Each point is reached from the start by the listed moves, each made once or not at all, plus a little noise. Say if it took an odd or an even number of moves. Then give how often each move was made.
(in the rows, 128 means zero)

Moves:
(1): [176 125 118 147]
(2): [104 205 137 126]
(3): [145 122 191  84]
Start: [128 111 101 118]
Points:
[174 111  91 137] => odd (1, 0, 0)
[105 189 109 119] => odd (0, 1, 0)
[166 182 162  85] => odd (1, 1, 1)

Moves:
(1): [134 200 129 100]
(2): [ 77 148 175 130]
(3): [160 111 164 103]
(4): [134 136 134 167]
Start: [103 144 118 148]
Points:
[139 199 154  95] => even (1, 0, 1, 0)
[144 135 156 161] => even (0, 0, 1, 1)
[117 226 128 161] => even (1, 0, 0, 1)

Moves:
(1): [183  96 115 169 119 135 154 113 123 128]
(2): [133 155 150 122 101 152 145 144 124  99]
(3): [124 129 162 151 136 115 126 103 115 150]
(4): [125 127 131 184 113 142  92 164 131 126]
(5): [175 155 147 157 134  93 126  75 149  99]
(6): [125 128 126 132 163 133 127 136 119 127]
(7): [105 137 102 123 135 140 163 114 153 130]
(8): [123  88 130 143 141 110 144 137 135 119]
Start: [126 111 118 116 118 105 153 127 152 116]
Points:
[138  49 113 249 154 112 193 124 158 128] => even (1, 0, 1, 1, 0, 1, 1, 1)
[170 132 140 199 109  82 114 108 178  87] => even (0, 0, 0, 1, 1, 0, 0, 0)
[ 94 121  91 176 144 136 149 157 173 113] => odd (0, 0, 0, 1, 0, 1, 1, 0)
[174  67 123 169 126 124 211 142 137  79] => even (1, 1, 0, 0, 0, 1, 0, 1)

Moves:
(1): [168 129 132 125 129 112 141 149 118 140 144 151]
(2): [127 124 129 116 133 109 130 143 136 114 141 110]
(3): [ 97 143 152 125 141 136 136 134  76 173 156 131]
(4): [104 132 123 176 138  72 126  97 158 148 145 111]
(5): [123 105 127 125 165 124 151 116 109 122 138 134]
(6): [117 144 134 150 145 144 133 119 113 144 163 134]
(7): [109  86 115 108 143 123 167 151 143 116 133 150]
(8): [115 101 120 128 125 147 115 157  89 159 131 163]
(9): [127 146 124 125 151 126 118 134 126 128 120 106]
Start: [124 111 139 125 134 116 101 130 121 105 133 145]
Points:
[148 103 151 142 187 113 145 129  77 123 198 181] => odd (1, 0, 0, 0, 1, 1, 0, 0, 0)
[108 130 160 154 162  32 124 139  92 170 207 139] => even (1, 1, 1, 1, 0, 0, 0, 0, 0)
[118 136 168 131 223 115 143 144  24 171 216 156] => odd (1, 0, 1, 0, 1, 1, 0, 0, 1)
[ 50  52 148 123 214 147 163 165   7 179 213 216] => odd (0, 0, 1, 0, 1, 1, 1, 1, 0)
[ 75 103 131 196 157 100  85 122 100 173 190 177] => odd (0, 0, 0, 1, 0, 1, 0, 1, 0)

Moves:
(1): [ 98 141 134  94 145 113 113 153 132 117 111 156]
(2): [106 137 118 128 130 121 124 128 128 141 123 142]
(3): [138 147 108 113 113 134 107 132 109 114 133 119]
(4): [ 99 142 118 102 123 137 139 150 140 127 120 116]
(5): [171 143 132 126 140 189 175 140  97 151 138 110]
(6): [116  98 107  85 145 130 124 131 188 126 135 143]
(7): [117 150 135 155  91 145 124 171 142 114 146 123]
(8): [ 99 147 126 118 137  94 137 151 133  96 146 153]
(9): [181 123 129 111 117 140 176 116 150 170 167  99]
(10): [127 126 128  90 106 150 165 139 145 101 153 149]
(11): [161 128 134 143 132 129 133 170 105 124  94 115]
(12): [112  73 129 120 124 107 134 109 111 132 148 110]
Start: [134 131 116 122 135  93 108 133 109 120 135 105]
Points:
[ 95 147 116 104 111 121 179 217  94 103 191  71] => odd (0, 0, 0, 1, 1, 0, 1, 1, 0, 0, 0, 1)
[200 155 107  37 108 200 249 165 129 156 195  67] => even (0, 0, 0, 1, 1, 0, 0, 0, 1, 1, 0, 0)
[ 39 153  86  92  90  62 107 205 100  81 179 100] => even (0, 1, 1, 1, 0, 0, 1, 1, 0, 0, 0, 1)
[ 85 131 118 122 102  62 134 242 102  69 152  82] => odd (0, 0, 0, 1, 0, 0, 1, 1, 0, 0, 1, 1)
[165 131 102  22 130 145 181 165  78 163 186  53] => even (1, 0, 1, 1, 1, 0, 0, 0, 1, 0, 0, 1)
[211 150 131 147  87 124 157 200 122 145 157  58] => odd (0, 0, 0, 0, 0, 0, 1, 0, 1, 0, 1, 0)
[161  97  95  49 105  95 126 218 150 118 172  76] => odd (1, 0, 1, 0, 0, 1, 1, 0, 1, 0, 1, 1)

Moves:
(1): [144 123 144 123 104 144 130 131 146 136 126 125 106 128 135 131 127 131
 130]
(2): [137 144 121 121  94 144 125 115  97 146 129 150 106 125 132 129 123 125
 103]
(3): [ 97 126 117 134 120 146 120 156 147 143 132 147 141 160 132 135 119 127
 119]
(4): [146 116 134 138 103 108 114 121 133 118 132 141 130 143 104 146 109 159
 142]
(5): [133 114 112 121 131 106 135 129 106 137 118 135 122 141 131 124 128 124
 144]
(6): [146 121  98 124 139 134  98 109 126  89 139 145 116 116 151 145 108 123
 124]
(7): [124 124 129 137 103 154 130 123 109 124 110 128 145 118 142 100 134  94
 138]
(8): [124 142 116 138 140  96 129 118 158 130  92 139 139 117 144 125 135 109
 129]
(9): [126 140 124 117 122 151 114 107 151 126 130 132 172 139 131 128 148 116
 125]
(10): [138 124  99 115 110 132 108 122 118 130 130 110 130 114 110 131 150 142
 124]
(11): [ 91 120 119 145 113 120 141 134 130 152 154 127 101 135 145 132 120 144
 158]
(12): [131 115 140 136 142 139 135 126 127 118 138 145 131 128 110 132 145 127
 129]
(13): [139 144 122 129 123 145 111 138 131 140 147 127 137 120 119 139 118 128
 144]
(14): [139 124 131 135 123 132 118 139 125 113 166 123 131 132 117 106 137 127
 127]
(15): [131 103 136 135 159  92 114 135 129 139 139 126 126 100 159 129 120 131
 128]
(16): [144 128 103 117  76 128 152 118 143 120 119 146 155 125 107 150 113 134
 128]
(17): [147 126 137 149 115 133 155 147 111 139 135  97 123 128 138 118 162 157
 125]
(18): [132 129  92 121 156 142 133  97 127 144 114 136 124 112 109 119 129 152
 100]
Start: [153 137 143 131 122 106 122 121 118 125 124 147 140 114  89 153 105 146
 125]
Points:
[170  99 144 172  61 151 119 145 100 116 160 170 213 178  73 116 162 151
 147] => even (0, 0, 1, 1, 1, 0, 1, 0, 1, 0, 0, 1, 0, 1, 0, 0, 1, 0)
[170 100 105 164  21  68 125  80 115 140 139 228 188 107 102 146 108 122
 166] => odd (0, 1, 0, 1, 1, 0, 1, 1, 1, 0, 1, 1, 0, 1, 1, 1, 0, 0)
[179 114  28 171   7 146 128  69 113 134 138 246 182 138  91 150 122 170
 122] => even (0, 1, 1, 1, 1, 1, 1, 1, 1, 0, 1, 1, 0, 1, 0, 1, 1, 1)
[148 110  33 158  13  92  97  95 128 178 132 208 160  86  81 148  88 180
 112] => odd (0, 1, 1, 1, 0, 0, 1, 1, 0, 1, 1, 0, 0, 1, 1, 1, 0, 1)
[186 166  69 140  98 165 107  75 125 161  83 120 214  70  88 114 185 147
 112] => odd (0, 0, 0, 0, 0, 0, 1, 1, 1, 1, 0, 0, 1, 0, 0, 0, 1, 1)
[161 128  51 155  46 152  94 122 112 234 151 157 147  91 142 108 164 161
 126] => even (1, 1, 1, 0, 1, 0, 1, 1, 1, 1, 1, 0, 1, 1, 1, 0, 1, 1)
[211 112  72 155  27  66 113 134 109 176 126 200 168 104  65 204 121 200
 133] => odd (0, 1, 1, 1, 1, 0, 0, 1, 0, 1, 0, 1, 1, 0, 1, 1, 1, 0)
